Each row is a point. A path goes straight from each point to the next, and from the last back to the first. The post is the endless flat space through its rows: a point in 2 columns, a line in 3, a plane in 4, and so on, so that a path can go around it. Count how often the path circles the post. Going back the other way cancels.

Post (2 x 3):
[[ 0.14  0.31 -0.11]
 [-0.28 -0.24 -0.03]]
Path (20 x 3):
[[ 0.40  0.06  0.08]
 [ 0.03 -0.08 -0.35]
 [-0.36 -0.18 -0.13]
 [-0.27  0.22 -0.09]
 [ 0.13  0.36  0.30]
 [-0.36 -0.83  0.38]
 [ 0.10 -0.20 -0.24]
 [-0.18 -0.04 -0.32]
 [-0.33  0.32 -0.07]
 [-0.38  0.00  0.27]
 [-0.23 -0.26  0.10]
 [ 0.44  0.52 -0.19]
 [-0.08 -0.17 -0.46]
 [ 0.38  0.56 -0.45]
 [ 0.22 -0.30 -0.11]
 [ 0.13  0.22  0.08]
 [-0.15  0.12  0.09]
 [-0.41  0.24 -0.26]
 [ 0.14  0.39 -0.48]
 [ 0.14 -0.10 -0.16]]
Times around: 1

Post (5 x 6):
[[ 0.07 -0.36 -0.17 -0.13  0.05 -0.46]
 [ 0.41  0.05  0.32 -0.07 -0.39 -0.24]
 [ 0.16 -0.13  0.30 -0.20  0.09  0.02]
 [-0.03  0.50  0.22  0.17  0.07  0.00]
 [ 0.10 -0.54 -0.20 -0.08  0.35  0.06]]
Path (28 x 6):
[[ 0.01 -0.22  0.01 -0.19 -0.12  0.12]
 [ 0.26 -0.46  0.19 -0.03 -0.11  0.05]
 [ 0.15  0.01  0.32  0.04  0.40 -0.12]
 [ 0.16 -0.46  0.01  0.01  0.78  0.27]
 [ 0.05  0.17  0.72  0.12 -0.08 -0.25]
 [ 0.00 -0.67  0.05 -0.08  0.22  0.22]
 [-0.32  0.38  0.48 -0.59  0.14  0.08]
 [ 0.07  0.11 -0.03 -0.13  0.34  0.19]
 [ 0.33 -0.36 -0.05 -0.08  0.20 -0.36]
 [ 0.19  0.24  0.55  0.04  0.06 -0.46]
 [ 0.36 -0.06  0.26 -0.18  0.04 -0.11]
 [ 0.57 -0.03  0.18 -0.22 -0.19  0.43]
 [ 0.14  0.11  0.01 -0.20  0.26 -0.22]
 [ 0.46 -0.21  0.33 -0.08 -0.01 -0.18]
 [ 0.07 -0.19  0.54 -0.26  0.16 -0.02]
 [ 0.17 -0.33 -0.09 -0.06 -0.20 -0.26]
 [ 0.06 -0.27 -0.41  0.02 -0.32 -0.72]
 [ 0.50 -0.41 -0.14  0.44 -0.41 -0.25]
 [ 0.41 -0.27  0.55 -0.09  0.21  0.41]
 [ 0.44 -0.31 -0.16 -0.30  0.19 -0.32]
 [ 0.15  0.39  0.02 -0.09  0.33  0.13]
 [ 0.45  0.08  0.16  0.09  0.01 -0.10]
 [ 0.23 -0.69  0.02  0.24  0.02 -0.33]
 [ 0.26 -0.29  0.12 -0.03  0.01 -0.51]
 [ 0.68  0.00  0.05  0.18  0.06  0.27]
 [ 0.48 -0.07  0.66  0.07  0.09  0.04]
 [ 0.12  0.16  0.59 -0.02 -0.38 -0.19]
 [ 0.18 -0.02 -0.22  0.21 -0.51 -0.16]]
Times around: 1
